Every row gives one point. Each copy is the shape, with its points in the same order, turned, moved and blurred by noise. Say if it was mirrored as well.
In the rows, 128 means zero.

Shape:
[[ 80 128  97]
 [137 132 144]
 [117 193 142]
 [167 145 116]
 [164 118 108]
 [103  97 116]
 [159 122 121]
 [ 68 115 166]]
Copy 1 (8 x 3):
[[191 161 112]
 [143 107 140]
 [135 157 179]
 [110 126 118]
 [121 115 100]
 [185 120  99]
 [124 110 110]
 [216 108 156]]
Copy 1 is: mirrored
Copy 2, 8 rows:
[[142  69 116]
 [109 128 145]
 [ 64 115 107]
 [118 160 116]
 [147 155 128]
 [152  90 147]
 [133 149 134]
 [104  57 176]]
Copy 2 is: only turned
Copy 3:
[[144 131  77]
 [143 150 142]
 [197 148 140]
 [138 187 141]
 [118 186 134]
 [108 129 101]
 [124 180 135]
 [132  71 120]]
Copy 3 is: mirrored

Shape:
[[157 105 117 162  88 153]
 [129 141 104  88 178 153]
 [ 89 183 104  91 164 121]
 [125  79 118  94 149 128]
 [ 83 144  80 107 143 174]
 [135 141 160 101  96 126]
 [ 98 132 117 107 179 191]
 [112 140 167 146  96 112]
 [136 103 129 164 121 130]
 [186  94 148 166 107 105]]
Copy 1, 10 rows:
[[117 141  80 168 109 111]
 [142 168 135  71 131 156]
 [107 128 151  56 151 146]
 [172 129 126 113  98 157]
 [113 137 108  88 168 180]
 [ 88 131 144 125  80 129]
 [134 174 140 105 164 188]
 [ 91 104 150 153 111 111]
 [137 124 111 155 123 111]
 [143 139 105 167  78  67]]
Copy 1 is: only turned
Copy 2:
[[112 125 155 123 131 166]
 [117  99 116 161 150  50]
 [111 148 113 170 112  37]
 [163  99 120 110 143  85]
 [ 93 107 162 140 101  52]
 [108 155  84 111 120 114]
 [ 92 111 152 122 169  38]
 [119 194 117 115 120 123]
 [139 139 151 124 141 134]
 [150 141 111 124 154 184]]
Copy 2 is: only turned

Shape:
[[ 80 108 137 100  95 171 133 183]
 [165 104 134 117 126 131  86 143]
 [137 107  97 109 119 162  95  97]
 [135 107 115 144 135 109  82 120]
 [158 114 135 165 134 135 215 128]
 [125  94 127 141 161 149 192 165]
 [152  89 120 133  97 123  94 114]
 [ 95 121 112  68 101 118 107 166]
 [102 143  86  93  89 178 122 197]
 [ 97 151 136  74 108 166 117 172]
 [128 129 130 177 136 152 178 129]]
Copy 1 (11 x 8):
[[144 129 148 172 144 123 168 193]
 [110 176 116 111 115 101 114 158]
 [ 79 158 134 136 136 138 120 121]
 [102 164  92 107 111 112 145 125]
 [209 124  95 115 156 145  98 114]
 [202 145 114 138 177 120 144 126]
 [ 94 169  99 106 118 145 121 153]
 [ 96 115 146 121 149 100 174 187]
 [110 108 131 194 161  97 147 186]
 [123 113 177 166 125  91 149 179]
 [190 128  92 148 128 139 125 106]]
Copy 1 is: mirrored
Copy 2, 11 rows:
[[139  77 156 138  68 180 153 122]
 [123  93  93 104 126 112 122 119]
 [151  97 127  89 161 151 108 140]
 [131 108  97 117 152 111 143 151]
 [121 157 161 166 154 127 157  56]
 [ 94 112 151 153 140 155 176  68]
 [163 105 119 100 139 100 139 133]
 [141  98 103  97  78 183 166 140]
 [155  70 109 147  84 216 128 113]
 [122  97 127 126  65 196 118 133]
 [120 140 155 182 156 141 144  98]]
Copy 2 is: mirrored
Copy 3, 11 rows:
[[106 127  99  68 139 129  61 148]
 [104  95 121 114 180 126 155 109]
 [140  84  94 156 158 131 122 137]
 [109  96 125 151 162 107 132  80]
 [ 94 161 102 121  72 112 185 146]
 [ 55 169 107 118 108 130 135 161]
 [124  85  87 126 163 119 145  95]
 [117 111 123  99 153 181  75 105]
 [ 94  80 116  77 118 163  60 160]
 [133 116 137  75 142 149  80 153]
 [ 92 145 115 136  82  89 149 141]]
Copy 3 is: mirrored
Copy 4, 11 rows:
[[105 117 159 148  97  67 171 160]
 [103 113 111 107 108 102 113  81]
 [113 150 161  95 111 105  82  97]
 [114 129 142  97 126 142 122  70]
 [145 125  92  93 148 160 121 197]
 [105  97 134 123 158 132 128 191]
 [127 134 132  69 106 116 128  85]
 [ 91 152 143 138 146  58 167 101]
 [ 46 161 156 143  94  80 159 152]
 [ 98 145 138 174 106  62 143 138]
 [135 133 130 120 124 165 116 178]]
Copy 4 is: only turned

Shape (12 x 9):
[[123 137  94  69 103 106 165 147 105]
 [150 122 192 150 170 186 127  80 173]
 [125 154 100 118 188 153 137 124 167]
 [128 123 120 141 131 118 126 168 117]
 [ 91 124 124 119  98  92 155 140 112]
 [171 114 150 153 128 168  96  73 139]
 [109 132  95 135 138 114 181 113 105]
 [144 170 163 138 160 136 118  92 175]
 [145  96 160 161 146 146  68  52 187]
 [ 86 141 133 100 177 174 120 121 150]
 [122 132 133 121 136  97 111 111  75]
 [ 98 167  97 131  94 132 144 133 101]]
Copy 1:
[[141  81 138  86 114 117 150 124 103]
 [ 96 199 142 199 107 183  86 135 127]
 [133 178 140 155 151 127 139 132  77]
 [115 127 108 142 127 128 174 112 143]
 [142  90  86 115  97 142 151 113 123]
 [116 182 136 156 129 166  88 150 183]
 [179 120 116 131 107 152 162 144 107]
 [134 177 136 178 131 151  86  91 120]
 [104 191  89 182 156 177  52 146 160]
 [104 171 116 158 102 105 118 143  78]
 [155  99 112 156 108 107 125 136 161]
 [167 138 111  96  88 118 155 109 132]]
Copy 1 is: only turned
Copy 2:
[[ 73 144 140 126 116 139  88 131 101]
 [151 129 120 194 153  51 153  87 211]
 [ 86 122 159 134 120  87 140 146 199]
 [118 139 144 126 159 130 154 147 121]
 [106 134 132 168 126 170 124 143 109]
 [161 135  93 159 114  47 162 111 155]
 [ 96 144 157 148  86 148 142 116 135]
 [155 144 131 176 124  79 119 141 201]
 [161 109  67 194 124  38 167 147 185]
 [108  81 130 131 137 108 121 119 205]
 [141 164  89 126 110 145 138 133 139]
 [138 110 159 131  95 142 117 136 105]]
Copy 2 is: only turned

Shape:
[[161 138 105 148 105  48  73 138 114 104 100]
 [137 201 149 176 164 150 133 133 113 144 168]
 [222  95 171 132 164 121 113 116 110 103 106]
 [136 136  95 124 141 151 112 109  90  97 173]
 [169 141  77 112 127 168 148 174 108 137 133]
 [155 133  83 109 128 126 182 167 163  87 145]
 [162  97 131 112 163 145 108  59 117 134 142]
 [149  95  91  97  79 130 163 109  78 141 117]
 [140 111 169 110 164 122  83 137 149  64 118]
 [ 87 177 129 106 114 156  89 127 150 126 174]
 [138  97 140  97 134  97  89 135  97 118 149]
 [158 121 153 123  69 126 111  91 109 100 133]
 [118 112 154 175 119 124 128 130  85 142  91]
 [ 93 155 104 124 104 102  95 105 110 134 157]
 [101 161 108  91 121 117 123 129  54 114 115]]
Copy 1, 15 rows:
[[101 131  84  94 194 113  60 115 122 118  79]
 [ 61 104 134  99 109 147 128 115 148 151 186]
 [152 176  97  66 133 195 104  97 106 158 102]
 [136 114 110  67 111 107 124  85 166 103 139]
 [106 177 139  82  94 111  80  79 124  76 158]
 [160 140 137 107 105  95  38  83 111 112 174]
 [159 125 136  75 100 144 158  98 120 135  86]
 [143 181 146 113  92 104  85 101 170  84  75]
 [176 133  73 117 171 157 123  92 100 127 148]
 [102  80  95 150 107  99 143  87 129  90 160]
 [140 156  92 116 154 112 128  66 141 132  99]
 [139 134  68 121  98 141  97 117 154 112  81]
 [109 177 120 121 150 142 124 162 161 122 119]
 [103  92 115 128 138  81 120 102 160 102 106]
 [113 136 138 125 156 128 105  75 195  70 120]]
Copy 1 is: only turned
Copy 2, 15 rows:
[[135 113 102 177  74 119 112 127 163 188 166]
 [150 140 182  84 156  76 108  98 100 141 161]
 [182  54  90 133 108  40 103 164 102 155 141]
 [122  96 117 109 140  95 138 107 147  90 145]
 [142 113  98 157 211 105 125 128 116 124 144]
 [115 138  65 143 156 136 118 134  66 114 143]
 [181  88 112  97 113  68 128 167 149  97 112]
 [117  80 111 154 165 131 164 193 149 128 111]
 [167  83 107 161  68  81  89 103  91 108 116]
 [141 163 164 144 122 102 144  85 126  84 116]
 [154  77 108 143 101 105 139 108 143 144  93]
 [130  91 138 161  93  81 171 164 125 122 143]
 [165  68 180 141 126 134 111 159 122 156 146]
 [124 141 153 132 108 132 147 112 169 124 125]
 [ 85  91 153 154 147 115 108 120 162 131 101]]
Copy 2 is: only turned
Copy 3, 15 rows:
[[ 48 107  80 132  96 138  85 109 110  93 138]
 [179 161  87 174 148 137 133 121 143  94  85]
 [ 62 173 128 145  78 137 153 143 120 164  94]
 [123  93 100 176 147  89 142 100 129 148 103]
 [141 111 140 130 118 132 149  42 151 135 104]
 [109 125 123  91 174 149 136  67 161 162 127]
 [117 109 140 171 105  99 159 170 132 165 132]
 [120  56 165 102  99 108 109 104 131 154  87]
 [ 74 169 103 132 147 106 162 129  71 147 144]
 [188 121  94 153 163 102 119 102  85 125 158]
 [ 82 115 150 161 133 108 110 119  80 135 121]
 [119 115  99 116  96  97  89 134  96 174 105]
 [114 139 134 108 100  85 115 137 119  79  79]
 [141  76  99 150 148 102  91 126 104 103 138]
 [126  56 115 134 140 121 137 103  74 100  85]]
Copy 3 is: only turned

Shape:
[[176 120 136 154 110 106  90 140 137 126 123 126]
 [118 113 122 133 112 119  94 184 143 147 109  99]
 [175 138 152  89 128 101  93 116 121 112 121  99]
 [ 68 216  63 138 113 112 130 136  88 119 140 138]
 [ 86 125 118 151 128  87  97 148 129  10 111 148]
 [153 213 106  68 135  87 166 132 139 152 203 126]
 [ 71 115 133  97 108 183  96 169 139 154 113 100]
 [143 123 103 150 114  92  97 117 110 159 144 126]
 [167 112 145 153 117  91  90 107 143 144 117 116]
 [174 107 117 146 176  89 100 105  76  98 193 101]
 [105 101 120 143 162  89 143  91 136 158 118 123]
 [ 70 109 133 139 128 103 121 100 135 139 133 170]
 [160 104 139 115 141 101  92 215 124 118 108 111]
 [172 105 136 100 104 129 137 141  97 157 117 116]
 [147 126 142 120 145 137 115 137  80 159 108 129]
 [169 112 138 150 145 149 102 134 143 131 112 107]
 [149  99 131 161 149  91 163 120  81 137 133 100]
 [181 123  58 147 150 106 107  89 122 151 151 114]]
Copy 1:
[[132 105 100 121 148  98 142 131  87 103 123 183]
 [ 97 129 117 104 184 108 107 120  76 122 129 120]
 [111 108  84 136 111  93 121 117 103  76  79 156]
 [ 88 138 180  87 110 153 201  96 109  56 177 116]
 [ 58  95  99  60  69 125 128 184  71 100 163 146]
 [174 126 195 149 112 142 161 118 120  21  83  90]
 [ 68 170 155 133 153 117 106 109 114 166 128 118]
 [130 128 136 103 168  98 150 122 123  72 144 182]
 [131 113  82 122 168  93 138 144 123  94 105 181]
 [153 108 116  72 103 124  77 102 138  29 125 199]
 [114 131 105 116 153 127 118 161 182  76 150 141]
 [105 162 130 112 125 126 147 180 147 107 159 159]
 [118 129  94 121 150  86  80 106  51 101 133 128]
 [144 118 129 166 138  79 114  92 128 108 141 142]
 [119 148 101 146 136 110 129  85 122 101 154 154]
 [130 107  85 128 157 137 110 112 106 125 118 165]
 [157 108  91  93 126  98 111  99 162  73 163 138]
 [123  78 140 125 167 141 120 105 143  44 127 204]]
Copy 1 is: only turned
Copy 2 (18 x 12):
[[137 149 129  86  96 140 105 147 150 115 123 130]
 [ 97 146 138  91 113 132  97 140  85 112 135  94]
 [127 114 104 114 104 160 148 134 162  74 138 114]
 [135 226 147 144 150 105 161  45 101  90 112  96]
 [ 88 248 111 139 137 122 157 173 167 130 155  93]
 [139 122 137 193 129  95 126  70 143  25  72 134]
 [ 73 132  98 131 121 147 112 103  50 141 147  94]
 [166 165 107  87 112 116 109 109 123  90 123 125]
 [168 143 115  87  97 157 110 159 138  95 133 128]
 [141 164  79  86  97  76 144 126 170  56 165 175]
 [191 150  98 135 129  95 133 159  91  98 155 109]
 [172 183  78 154 150 124 102 130 101 128 150 107]
 [ 75 125 151  82 121 115  96 154 147 101 161  94]
 [129  87 112  87 145 124 128 115 130 118 118 122]
 [141 111 120 101 138 127 132  93 123 116 175 119]
 [131 125 129 104  78 128 129 144 120 128 154 136]
 [167 137 118  86 157  85 147 147 122  92 153 157]
 [190 148 101  92  63  77 138 108 136  90 111 126]]
Copy 2 is: only turned
Copy 3, 18 rows:
[[116 108  96 141 113 135 152 140  66 124 116 149]
 [154 112 137 139 127 172 142 119  77 119  67 122]
 [144 127 121 168 111  84 134 143  92 123 114 158]
 [ 92 157 212 107  60 163 133  84 128  62 116 144]
 [147 172 148 134 150 138 173  35  60  99 163 167]
 [101 169 192 184  63 145 127 192 156 110 149 116]
 [173  78 185 120 136 162 133 107 121 149  57 132]
 [ 96 132 105 118  87 146 116 132 100 126 102 135]
 [113 116  76 143 116 127 144 138 101 128  99 150]
 [114 146  97 130  69  82 115 112  71 148 168  92]
 [100 137  97 118 138 132 117 104 157 114 104  99]
 [ 95 137 127 118 151 164 115  81 151 141 124 145]
 [154 116 134 174 143 146 129 131  27 113  95 110]
 [145  91 128 124 125 123  88 176  99 110 116 131]
 [112  80 140 137 119 111  91 124  98 109 104 124]
 [127  82 114 132 128 110 168 134  84 126 104 115]
 [127 114  83 114 109 122  95 120 110  88 148  89]
 [ 76 149 110  83  79 102 143 160  97 123 106 109]]
Copy 3 is: only turned

Shape:
[[173 134 155 166 160 112 104 122 148 130  85 102]
 [159 116 115  76  85 148 152 136  87 126  99 190]
 [143 132 150 151  86 169 127 137 172  96 140 143]
 [121  88  97 120 159 154 171 108  81 113 126 123]
 [146 108  90 159 138 154 110  99 145 173 105 147]
 [105  93 153 110  98 110 142 146  77 120 111 180]
 [144 107 106 161 106  98 102 151 136 167 107 117]
 [ 83 169 100 173 173  87 153 137  82  98 145 154]
 [161 151 107 115 140  99 170 124 146  92  69  94]
 [ 86 175 154 115 170 139 120 167 109  94 158 145]
 [171 106 137 123  95 128 125 109  96  93 102  97]
 [106 157 103 174 113 111 160 138 129 176  76 130]
 [ 78 154 120 157 150 108  98 161 173  82  68 117]
 [127 154 151  81 130  72 112  89 134 176  97 140]
 [113 145 163 134 169  77 111 145 171 158 147 154]]
Copy 1, 15 rows:
[[118 111 143 168 183  93 117 111 156 176 111 107]
 [131 184 146  97 108 170  64 106 114 120  66 123]
 [ 73 147 154 146 116 134  79  97 132 148 171 132]
 [160 150  92 128 147 195 139  94 126 137 111 157]
 [160 126  96 148 145 103  84 106  90 150 128 122]
 [132 141 157  75 157 188  71 139 138 110 103 145]
 [143 125 158 114 175  87  98 121  95 164 123 147]
 [151  98 148 113 144 186 181 172 116 124 148 102]
 [ 90 137 159 181 167 153 153 111 106 160  63 126]
 [ 96 149 126 109 119 161 152 188 173 132 150 120]
 [142 165 179 160 161 150 100  86 153 150 101 157]
 [120 108 139 120 176 103 133 120  72  92 114 118]
 [ 77 144 144 166 207 137 129 188 102 153 155 109]
 [127  93 138 152 140 108  85 177 137 122  49 154]
 [ 94  68 125 111 139 110 108 183 147 168 122 131]]
Copy 1 is: mirrored
Copy 2:
[[107  89 105 139 119 179 143 153  78 181 124 122]
 [102 160 114 172 156 121  61 119 160 108 135 148]
 [118 183 139 149 129 114 146 177 116 165 117 105]
 [120 121  84  88 147 137 114 114 171 126 159 101]
 [127 116 128 115 178 174 140 169 137 152 139 168]
 [122 146  98 161 167  94 109  81 112 103 141 125]
 [127  95 111 134 168 145 139 168  88 121  91 146]
 [171 137  90  66 166 129 100  71 100 178  96 100]
 [126 132  66 118  81 184  89 149 106 140 109 118]
 [ 95 170 141  85 155 127 108  80  80 167 110  69]
 [106 112  92 173 107 143 133 130 155 131 106 101]
 [187 127 113 123 176 184 106 152  80 123 120 129]
 [112 177  63 108 156 184 151 137  49 162  89 103]
 [115 117 149 138 112 187 122  76  79 111 117 177]
 [113 127 146  88 134 129 138 115  29 157 121 154]]
Copy 2 is: mirrored
